Rows are points. Each copy is the shape, with its points in the same order, turned, moved and blurred by noise. Say if it was mirrored as well.
In the rows, 128 means zero.

Shape, 9 rows:
[[154 140 112]
 [143 131 110]
 [100 176  78]
 [124 135  77]
 [173 209 176]
 [176  84 115]
 [ 92  94 119]
 [ 46 147 128]
 [ 90 129  71]]
Copy 1 (9 x 3):
[[132 125 100]
 [141 119  94]
 [ 80  90 118]
 [117  74 102]
 [ 97 214 110]
 [195 110  70]
 [165  78 153]
 [100  89 187]
 [117  53 120]]
Copy 1 is: only turned
Copy 2:
[[115 142 149]
 [122 145 130]
 [108 200 100]
 [146 187 109]
 [ 26 133 172]
 [159 120 154]
 [142 122  75]
 [ 85 149  50]
 [134 195  90]]
Copy 2 is: only turned
Copy 3, 9 rows:
[[107 159 169]
 [111 141 166]
 [180 174 128]
 [158 149 165]
 [ 62 221 111]
 [ 83 125 203]
 [128  89 147]
 [156  99  96]
 [165 126 142]]
Copy 3 is: only turned

Shape:
[[ 68 168 172 128]
 [145 176  63 158]
 [ 80 148 143  51]
 [130 168 172 177]
 [113  92 151 135]
 [119 122  79 146]
 [122  56 143 138]]
Copy 1:
[[157 147 193 104]
 [ 81 207 133 180]
 [ 92 125 159  57]
 [155 136 181 181]
 [157 116 109 129]
 [115 182  98 145]
 [163 107  73 132]]
Copy 1 is: mirrored
Copy 2:
[[153 113 200 119]
 [ 71 198 138 168]
 [ 92  74 171 100]
 [167 151 165 179]
 [151 117 116 100]
 [ 99 173 118 122]
 [152 117  78  89]]
Copy 2 is: mirrored
Copy 3 (7 x 4):
[[182 175 154  78]
 [ 48 154 149 109]
 [174 136 232  71]
 [143 183 110 142]
 [158 108 135 124]
 [ 90 110 154  87]
 [173  61 119 118]]
Copy 3 is: mirrored
Copy 4 (7 x 4):
[[ 66 158 123 174]
 [167 102  73 115]
 [140 198 160 212]
 [ 66  97 137 129]
 [108 169 169 115]
 [148 148 108  96]
 [113 180 194  76]]
Copy 4 is: only turned

Shape (12 x 6):
[[ 62 220 135 144  93  75]
 [102 151  92  68  99 147]
 [129 180  86 125 129 112]
 [169 112 125 103 162 153]
 [ 63 123 142  90  73 157]
 [119 172 103 152  74 148]
 [ 59 226 123 140  71 177]
 [168  86 157 118 117  75]
 [180 131 169 119 102 121]
 [139 116 142 189  87 115]
 [ 96  91 107  72  54 136]
 [105 146 167 155 107  86]]
Copy 1 (12 x 6):
[[172 123  71 140 219  98]
 [112  67 127 136 144 151]
 [154 102 134 120 142  98]
 [116 138 131  84  75 144]
 [ 90 108  97 146 176 192]
 [134 113 154  92 203 131]
 [183  97 133 126 231 177]
 [ 59 151  75  89 120  93]
 [ 93 121  93  41 132 126]
 [ 93 173 125  71 180 117]
 [ 42  87 113 148 157 155]
 [127 169  72  98 179 114]]
Copy 1 is: mirrored
Copy 2 (12 x 6):
[[130 122 135  31 216 137]
 [ 39 110 158 100 141 118]
 [115  97 182 105 162 136]
 [106  86 140 175 106 112]
 [ 48 156  94  86 139 116]
 [ 96 168 146 123 184 141]
 [ 80 173 146  93 236  81]
 [132  91  80 133  92 193]
 [119  98  89 166 158 157]
 [151 172 109 141 144 160]
 [ 25 149 116  98 109 157]
 [150 127  86  88 158 154]]
Copy 2 is: mirrored
